Every row gives one point. Each copy is the shape, with its points in the same order, turned, moved and blurred by noise. Some copies are also mirrored. Which?
(in the rows, 128 means zero)

Shape (8 x 2):
[[130 117]
 [191  99]
 [132 117]
 [118 135]
 [126 210]
 [144 150]
 [138  89]
 [119 149]]
Copy 1 (8 x 2):
[[145 114]
 [197 151]
 [147 118]
 [124 114]
 [ 71 168]
 [126 144]
 [172 103]
 [112 126]]
Copy 1 is: only turned
Copy 2, 8 rows:
[[135 119]
 [167  65]
 [131 116]
 [133 140]
 [190 192]
 [163 135]
 [121  94]
 [142 152]]
Copy 2 is: only turned
Copy 3, 8 rows:
[[130 128]
 [ 83 171]
 [127 129]
 [150 126]
 [213 170]
 [151 156]
 [101 121]
 [163 134]]
Copy 3 is: mirrored

Shape (9 x 3):
[[ 81 128 101]
 [114  94 140]
 [ 83 158  65]
 [151 102  99]
 [123 165 145]
 [103 117 105]
 [190 139 113]
 [170  82 144]
 [126 152 130]]
Copy 1:
[[157 163 131]
 [116 120 151]
 [174 187 101]
 [ 89 147 114]
 [156 104 102]
 [135 158 125]
 [ 83 115  69]
 [ 67 111 134]
 [153 116  94]]
Copy 1 is: only turned
Copy 2:
[[163  83 167]
 [108 108 159]
 [210  88 163]
 [143 154 168]
 [148 102  99]
 [150 104 167]
 [150 180 117]
 [ 94 165 149]
 [151 112 118]]
Copy 2 is: only turned
Copy 3 (9 x 3):
[[153 105 105]
 [156 101 163]
 [142 135  67]
 [161 157 158]
 [ 91 118 140]
 [156 119 126]
 [114 184 174]
 [153 137 208]
 [109 125 140]]
Copy 3 is: only turned
Copy 4, 9 rows:
[[ 93 114 154]
 [107 171 135]
 [110  70 163]
 [156 152 149]
 [113 118  85]
 [111 130 151]
 [188 141 104]
 [156 197 121]
 [122 121 104]]
Copy 4 is: only turned

Shape, 10 rows:
[[113 119  85  86]
 [116 175 169 104]
 [134 129  99  91]
 [ 84 154 145 141]
 [144  99  84 146]
 [ 75 160  88 124]
 [119 152 164 160]
 [139 162 111 172]
 [147 162 131  78]
 [159 122 166 113]]
Copy 1 (10 x 4):
[[ 51 143 103 129]
 [120 120 115  60]
 [ 60 135 113 111]
 [139 123 108  98]
 [ 64  97 140 164]
 [112 135  71 141]
 [140  95 137  94]
 [117  66 111 132]
 [ 65 115 119  77]
 [ 85 107 169  88]]
Copy 1 is: only turned
Copy 2:
[[144  78  99 136]
 [ 62 109 147 128]
 [124  99  96 149]
 [104 103 172 104]
 [178 135 116 140]
 [142  63 162 133]
 [100 146 166 115]
 [139 141 174 157]
 [ 80 107 102 166]
 [ 88 155 104 119]]
Copy 2 is: only turned
Copy 3, 10 rows:
[[165 120  89 159]
 [133  94 125  71]
 [159 113 115 150]
 [100 120  90  92]
 [117 154 125 182]
 [111  98  61 136]
 [ 86 128 135  88]
 [ 75 108 136 144]
 [163  84 137 117]
 [147 138 164 104]]
Copy 3 is: mirrored
Copy 4:
[[153 121 160 147]
 [ 73  93 161  91]
 [150 118 157 120]
 [ 67  99 131 140]
 [156 140  94 137]
 [115  75 141 174]
 [ 64 108 106 108]
 [113  86  82 114]
 [126  94 168  85]
 [100 146 136  74]]
Copy 4 is: only turned

Shape:
[[108 139 150  95 149 118]
 [143 152 168 118 165 167]
 [165 130 117 165  61 112]
 [158 133 162 133 154 184]
 [ 88 155 202 114 102  97]
 [133 110 126 189  88  72]
 [ 96 109 185  96 129 116]
 [123 135 121 133 146 193]
 [179 135 113 152 103 129]
 [122 105 151  99 149 169]]
Copy 1 (10 x 6):
[[154 112 109 142 135 141]
 [134  97 106 122  67 147]
 [ 79 175 126 201  82 117]
 [107  98 108 116  63 130]
 [173 150  53 153 124 137]
 [137 194 136 193  99  84]
 [158 118  72 139 138 114]
 [ 86 117 133 102  95 148]
 [ 90 138 139 190  75 122]
 [114  90 102 104 116 114]]
Copy 1 is: only turned
Copy 2 (10 x 6):
[[156 105 129 125 169 149]
 [113 123  79 140 183 147]
 [ 98 161 138 103  77 130]
 [ 99 126  70 147 173 123]
 [138 126 179  85 195 143]
 [145 183 171 124  86 112]
 [158 100 148 116 187 115]
 [ 95 101  97 178 151 142]
 [104 147 103 123  87 141]
 [135  83  99 142 160 112]]
Copy 2 is: mirrored
Copy 3, 10 rows:
[[160 112 119 125 102 133]
 [147 149 176 140  81 128]
 [ 63 116 125 157 174 149]
 [114 158 184 135  87 126]
 [167  73 146 113 131 190]
 [ 74 121  86 146 166 187]
 [142  90 132  88  92 157]
 [133 173 160 116 123 102]
 [ 78 133 132 173 143 129]
 [125 138 149  94  86 111]]
Copy 3 is: only turned
Copy 4 (10 x 6):
[[128 114 131 151 156 162]
 [136  99 133 111 185 126]
 [ 71 151 122  98  77  99]
 [142 110 125  81 172 112]
 [ 92  72  99 146 125 180]
 [ 99 119 142 126  39 117]
 [144 107  91 151 129 168]
 [144 142 155  79 162 140]
 [ 92 148 150 101 111  87]
 [159 143 115 110 168 144]]
Copy 4 is: only turned
